Every row gives one point. Before rounding, the points of a table are all equally far from one centre. They may lie mostly on one side of it. Write the centre, to within rounding.
(in the rows, 128 means zero)

Points (5 x 2)
[[166 142]
 [167 132]
 [162 154]
 [154 165]
 [167 134]]
Centre: [120 132]

Points (15 x 9)
[[130 178 139 107  95 108 129 107 139]
 [156 153 144 102  76  95 163 130 109]
 [105 174 147  83  94  96 132 117 100]
 [ 95 170 156  89 108  98 141 114 135]
 [134 152 121  91  95  83 189 118 128]
 [130 139 143 110  62 133 201 134 153]
 [137 165 123  98 126  99 163 132 130]
 [113 184 115 104 123 109 152 118 128]
 [103 154 138  58 106 112 162  98 144]
 [148 143 135  84 126 144 165 143 130]
 [116 158 135  93 119  93 154  99 146]
 [107 185 103 111 102  93 161 131 134]
 [130 146 147  82 118  94 139 138 146]
 [111 181 142 114 110  97 160 133 134]
 [105 157 114 118 126 166 181 125 133]]
Centre: [104 129 120 103  83 128 152 129 122]

Points (24 x 20)
[[124 197 127 143 135 110 182 137 149  88 117 153 101 160 113 109 158 112
  133  98]
 [132 192 113 138 140 114 172 147 156  89 117 155 101 158 147  98 166 122
  129  86]
 [155 197 130 128 148 111 162 142 158  88  99 151 118 164 126 133 161 106
  103 106]
 [139 159 110 106 116 136 173 153 115 102 117 150  93 168 139 110 173  95
  130  94]
 [125 195 129 122 143 123 174 106 146  82 118 141  77 147 134 139 157 111
  134  82]
 [117 189 126 120 129 136 169 155 157  89  96 131  93 170 149 116 144 103
  110 103]
 [124 169 124 113 151 117 190 143 162 120 125 144  93 163 149 111 168  97
  108  80]
 [134 196 131 136 144 113 169  95 149  93 112 166  99 150 127 117 161 111
  128  96]
 [141 184 132 126 126  98 149 128 151  81 133 147 101 143 136 115 191 130
  111  95]
 [121 188 144 144 165 109 193 132 129 105 101 129  94 133 134 126 155 108
  119  74]
 [144 174 137 113 144  88 194 152 142  92 110 150 102 121 115 104 147  86
  112 113]
 [ 97 178 124 136 125 132 181 129 139 104 108 141 106 164 132  91 158 123
  131  75]
 [140 179 141 130 151 124 148 133 130 104 111 169  97 142 128 117 182 107
  118  90]
 [112 168 139 122 139  90 142 138 148  96  93 126  92 164 120  95 145 102
  130 115]
 [143 167 146 113 143 114 164 139 146 114 105 152  86 115 150 115 176  86
  102  93]
 [131 200 133 127 139 114 160 119 149 103 122 105 104 164 121 112 165 130
  124  85]
 [ 95 192 128 125 139 102 175 154 160  94 130 129  98 165 127 106 137 114
  119  93]
 [135 189 134 121 122 118 183 135 130  98 100 146  82 153 151 104 169 113
  137  99]
 [142 176 118 145 140 125 187 152 123  86 109 145 102 151 119 117 168 107
   95  90]
 [129 171 124 126 127 122 193 127 144  82 121 119  93 159 145  95 168 138
  100 113]
 [103 192  93 141 133  99 142 128 134 117 103 147  94 159 138 120 154 121
  118  81]
 [114 152 118 120 147 121 196 133 137  97 129 126  99 139 123 115 184 123
  105  64]
 [143 194 141 154 145 110 187 123 154 109 106 129  83 127 125 115 143 127
  105  84]
 [136 186 125 169 151 128 179 161 142 116 102 150 103 125 131 122 168 122
  128  86]]
Centre: [134 140 123 125 127 113 162 131 139 112 123 134 127 129 144 139 127 125
 128 104]
